Rows are points. The ring and each string are closed loops that go straight from each point to the next, and from the last back to the first. Before rounding, they use only three directions, however many columns there are. Count how often each string passes through the ring. Passing back the other way cancels.
In the rows, zero is written as 128.

Ring (10 x 3)
[[170 129 123]
 [170 156 130]
 [145 188 132]
 [119 194 126]
 [ 87 179 115]
 [ 76 160 111]
 [ 75 127 108]
 [ 98  96 107]
 [121  90 108]
 [155 103 115]]
String (11 x 3)
[[145  81  84]
 [154 100  89]
 [175  99  99]
 [177 106 136]
 [164 114 145]
 [136 129 137]
 [135 133  93]
 [131 127 110]
 [130 105 145]
 [130  77 128]
 [135  69 105]]
Times through: 0
String (19 x 3)
[[151  60 104]
 [135  77  80]
 [124 111  77]
 [122 130 118]
 [113  80 139]
 [106  58 102]
 [109  65 133]
 [119 107 139]
 [122 132 107]
 [129  92  72]
 [142  72  78]
 [135 116  98]
 [130 126 137]
 [149 102 143]
 [172  83 118]
 [173  91  87]
 [135 131  93]
 [133 123 136]
 [149  86 140]]
Times through: 2

Ring (8 x 4)
[[173 134 114  99]
 [146 163 120 117]
 [116 174 122 119]
 [ 82 169 133 107]
 [ 78 149 141  90]
 [101 126 134  76]
 [132 116 120  75]
 [163 119 110  85]]
String (25 x 4)
[[116 110 150  66]
 [ 96 114 126  65]
 [ 96 132 108  80]
 [111 144 106  94]
 [118 135 147  86]
 [106 126 163  76]
 [ 88 117 165  65]
 [ 86 122 131  69]
 [103 135 104  84]
 [119 143 111  94]
 [124 125 143  80]
 [132 118 152  76]
 [129 133 118  88]
 [130 136  86  92]
 [149 119  85  82]
 [169 104 109  74]
 [170 105 133  74]
 [148 124 136  85]
 [135 137 116  93]
 [142 133  81  92]
 [160 111  83  78]
 [157 103 117  70]
 [145 108 147  71]
 [131 125 134  82]
 [127 117 144  74]]
Times through: 0

Ring (10 x 8)
[[180 110 172 123 127 142 136 116]
 [167 132 144 102 112 121 136 108]
 [138 155 105  85 108  93 136  98]
 [117 158  93  87 115  83 137  92]
 [ 99 148  98 101 126  84 140  89]
 [ 92 119 132 132 142 104 144  89]
 [108  91 170 157 156 130 145  98]
 [128  79 189 166 163 146 143 106]
 [158  75 201 165 163 159 140 117]
 [180  90 192 144 146 156 137 120]]
String (23 x 8)
[[140 123 141 118 131 117 138 104]
 [132 132 152 103  86 114 145  90]
 [153 142 145  88  78 113 141  95]
 [183 141 128  94 124 117 130 117]
 [181 130 126 110 155 121 128 123]
 [154 115 157 123 131 129 138 108]
 [171  97 199 132 111 152 142 109]
 [202  78 226 147 125 176 139 123]
 [203  95 176 141 171 156 129 134]
 [181 110 146 132 174 135 128 128]
 [154  99 179 139 137 142 140 109]
 [174  68 235 160 126 175 145 113]
 [162  83 213 149 122 160 144 108]
 [144 103 178 134 124 137 143 103]
 [181 112 153 127 157 136 131 124]
 [199 114 159 120 147 142 129 128]
 [202 119 175 106 105 144 135 118]
 [183 135 124 104 147 119 128 122]
 [155 128 133 113 140 117 134 111]
 [134 127 156 108  92 117 144  92]
 [139 153 131  79  69 101 142  89]
 [157 168  95  70 101  90 132 103]
 [162 153  99  89 135  99 129 112]]
Times through: 3

Ring (10 x 9)
[[134  90 159 119 169 139 181  94 104]
 [129 114 165 111 165 145 184 104  87]
 [121 149 168 109 154 154 174 123  85]
 [122 185 163 121 137 165 147 141 107]
 [136 193 152 139 124 168 120 142 141]
 [144 184 145 151 121 167 107 137 163]
 [147 146 137 162 128 159 103 125 192]
 [139 114 138 159 141 152 117 116 193]
 [134  86 144 147 156 144 141 104 171]
 [134  78 151 133 166 139 164  95 140]]
String (27 x 9)
[[100 136 165 114 157 156 165 134 115]
 [121 136 159 124 152 154 157 123 120]
 [136 137 159 122 152 151 162 113 105]
 [145 149 167 108 154 150 181 107  63]
 [119 172 173 102 150 159 176 131  67]
 [ 93 190 174 104 144 169 163 157  90]
 [ 95 197 169 112 138 172 149 162 108]
 [110 175 160 126 138 166 139 148 131]
 [133 153 153 135 140 158 138 126 136]
 [155 186 149 143 124 164 121 127 134]
 [165 213 144 153 109 171 101 135 148]
 [141 209 146 151 112 174  98 150 164]
 [118 194 150 145 121 173 107 157 169]
 [121 188 150 145 123 171 110 153 166]
 [121 147 154 135 142 159 137 132 146]
 [141 163 150 142 133 160 127 127 145]
 [169 200 146 149 115 166 111 126 137]
 [155 199 151 141 121 167 121 132 128]
 [136 233 160 128 117 176 125 153 108]
 [103 193 165 119 136 170 143 157 117]
 [ 98 169 165 118 144 165 149 150 123]
 [123 148 158 126 146 157 150 128 124]
 [148 146 159 123 148 151 161 108  96]
 [145 145 171 101 159 147 192 102  47]
 [119 136 174  97 165 149 196 114  57]
 [ 99 134 172 103 164 153 183 129  88]
 [106 138 161 123 152 157 154 135 131]]
Times through: 4
